Rows are points. To make a cloud, some directions were put in groups of two or more. Within a group, all points are equally far from the middle, so they leave a hole (a ring in 2 directions, a hollow ball in 3). The other directions are filled evenly. Then the cloud was stretched, turned, moved and blurred a little. Count the holes, and give their numbers of directions, smallest first.
In the rows, 128 means zero.

Cloud, 14 rows:
[[104 151]
 [ 86 116]
 [137  99]
 [109 182]
 [ 78 145]
 [ 93 102]
 [107 160]
 [ 79 134]
 [150 112]
 [122 172]
 [ 77 130]
 [ 99  98]
 [110 159]
 [ 82 114]]
Holes: 0

Cloud (30 x 4):
[[146 121  70  95]
 [176 122 123 100]
 [170  79  99 128]
 [188 117 115 159]
 [123  74 118  98]
 [137  94  96  85]
 [126 149 157 149]
 [185 131 118 108]
 [175 141 139 154]
 [ 95 120 134 110]
 [149 167 112 105]
 [106  90 135  96]
 [118 113  93  94]
 [135 157 102  98]
 [142 134 135  92]
 [167  92 115  97]
 [131  73 151 119]
 [158 163  71 119]
 [155  89 149 126]
 [163 139  94  82]
 [200 144  77 143]
 [145  72 102 106]
 [155 126 114 181]
 [134 128  78 141]
 [132  71 102 122]
 [161 100 104  86]
 [149 141 113 178]
 [179 112 111 169]
 [163 108 108  84]
 [175 122  93  85]]
Holes: 1 (4)

Cloud (49 x 6):
[[131 154 128 169 158  83]
 [163 172 127 128 155  95]
 [101  58 147 128 136  90]
 [ 97  72 138 127 131  58]
 [126  85 139 150  83  67]
 [136 136  87 142 184 155]
 [165  77  96 146 138 148]
 [155 135 107 123 137 177]
 [103  79 131 116  98  52]
 [ 84 162 146  99 173 148]
 [ 77 155 126 129 113 103]
 [143 150  97 160 177 104]
 [ 80 155 156 105 183 139]
 [136 108  89 187 126 121]
 [153 113  76 121  91 113]
 [136 135 104 118 203 120]
 [127 120  63 139 148 124]
 [107 118 183  96 136 105]
 [ 99 131 118 101 149  61]
 [156  98 159 144 120 141]
 [128  85  86 115 140 152]
 [127 139  89 124 188 105]
 [108  55 144 147 122 111]
 [129  98 116  86  93  76]
 [ 82 165 126 109 138  86]
 [152  66  69 128 118 107]
 [121 131 111 180 103 109]
 [180 125 122 105 118 101]
 [123  74 163 142 126 128]
 [ 98  78 157 127 157  85]
 [165 112 156 140 107 128]
 [149 170 160 143 196 149]
 [130 119 152 151 125  58]
 [156 103  98 102 123  69]
 [161 124 166 139 179 130]
 [105  63 121 171 113 114]
 [149 120  98 157 161 170]
 [ 91  77  85 128  97  95]
 [135 137 149  69 154 114]
 [123 150  78 126 166 101]
 [133 122 164 139 111  70]
 [169  89 105 144 151  82]
 [147 174  95 144 154 107]
 [ 96 118 145 122  87 130]
 [149 117 145 152  90 132]
 [ 84 141 140 112 131 155]
 [134  75 114 181 127 134]
 [108 169 148 158 119 131]
 [110 146 193 116 150 106]]
Holes: 3 (2, 2, 2)

Cloud:
[[128  91 148 109 118 158  73 134 109]
 [155 109 141 166 158 148  93 138 107]
 [117  94 106 162 173  93 115  94 185]
 [ 98 158 129 151 105 145  96 159 175]
 [101  87 119 105 104 177 100 170  75]
 [ 67 111 159 122 127  98 136 124 162]
 [ 67 131 101 126 107  91  81 103  90]
 [ 78 103 147 129 128 123 116  91 128]
 [ 98 106 149 110 123 144 166 110 134]
 [130 119  95 122  97 206 130 132  79]
 [149 108 119 159 102 150  97 124 122]
 [166  93 126 144 117 114 123 163 111]
 [136 162 121 134 126 136 163 153 114]
 [148 198 156 177 130  89 110 125 106]
 [ 70 106 148  96  81  98  79  84 186]
 [130  94 158  99 123  95  99 102 132]
 [137 121 160 110 153  93 144  78 184]
 [ 63 114 141 179 161 149 125 120 101]
 [ 76 102  91 160 146  92 126 139 154]
 [114 130 146  67 132 122 178 121 196]
 [ 93 137 115 141 177 164  75 112 124]
 [ 77 212 146 137 164 142 119  83 112]
 [118 139 218 120 140 119 158 136 142]
 [150 153 147 155 122 101 181  73 141]
 [126 154 153 127 160  57  94 105 112]
 [138  91 106 147 114  89 123 162 114]
 [110  58 107 105 103 159 140 156 119]
 [148  32 122 152 168  87 169 120  99]
 [ 88 137  68 139 119 128  95 132 112]
 [175 114 117  92 132 133 106 118 181]
 [143 145 111 103 146 109 162  65 132]
 [106 114 149  98  99 144 154 116 100]
 [ 94  45 204 112 131 159 150 148 142]
 [138 134 175 103 144 189 134 101 139]
 [148 174 196 127 117 121 123  97 127]
 [172 171 157 114 137 104 145 120 147]
 [166  97 130 134 119 121 117  80 134]
 [199 126 167 138 104 155 134 117  79]
 [130  80 158 175 118  72 169 132 155]
 [128 146 166 143 106  44 150 129 114]
 [129  99 157 154 132 104 147 118 129]
 [114 169 182 127 190 107 130 105 117]
 [142  82 186 155 184 145 157 124  92]
 [107 131 115 125 127 164 108 144 151]
 [ 87 142 119 113 130 112 109 100 182]
 [107  98 122  79 137 126 187 112 178]
 [ 96  70 183 130 172  65 131 103 167]
 [114 100 142 115 152  71 130  98 154]
 [136 132 111 143 153 122  94 152 145]
 [167 113  92 172 154  66 125 135 128]
 [112 128 135 120 130 168 104  71 158]
 [102  83 129 115 111 120 139 147 212]
 [131 184  84 105 126 165 107  80  89]
 [ 60  62 136 114 158  98 147 102 140]
 [131 121 104 142 129 181 108 140 125]
 [111 103 135 186 178 129 109 125 153]
 [ 95 105 164 142 151  85 114  70 167]
 [118 151 164 157 171 128 124  88  97]
 [129 131 107 191 120  58 144 173 142]
 [154 121 158 158  96 110  97 192 180]
 [154 116 141 126 148  74 144 132 139]
 [126  67 123 157 109  99  64 175 186]
 [160 135 142 135  80  42  96 125 201]
 [140 146 159 171 155  89 141  75 188]
 [108 203 130 112 107 127  58 119 158]
 [105  98 151 116 110 106 102 109 114]
 [180 111 122 159 119 162 192 125 143]
 [143 149 177 104 113 115 165 132 187]
 [102 155 167 158 173 161 106 112 113]
 [137  95  96 142 122 137 113 151 102]
 [190 100 133 128 138 178 127 130 151]
 [173 149 114 170 141 121  82 120 105]
 [183  96 153 145 138 108 128 161 148]
 [ 89  66 111 143  88  87 109 131 162]
 [177 110 171 101 120  98 188 117 192]
 [132 155 133 117 103  92 114  99 102]
 [113 165 158 163 141 127 164  89 100]
 [155  74 111 139 123 177 153  91 106]
 [121 152 140 139 111 121 109 112 142]
 [157 139 152  99 121 100 105 107 165]
 [121 123 153 113 162  85 154 129 144]
 [130 110  84 108 137  94 110  72 145]
 [142 170 163 187 141 105 109 124 130]
 [ 72 100 119 143 158  62 123  98 138]
 [125 105 126  81 142 183 122  98 102]
 [ 99  99 105 105 147 139 114 153  86]]
Holes: 0
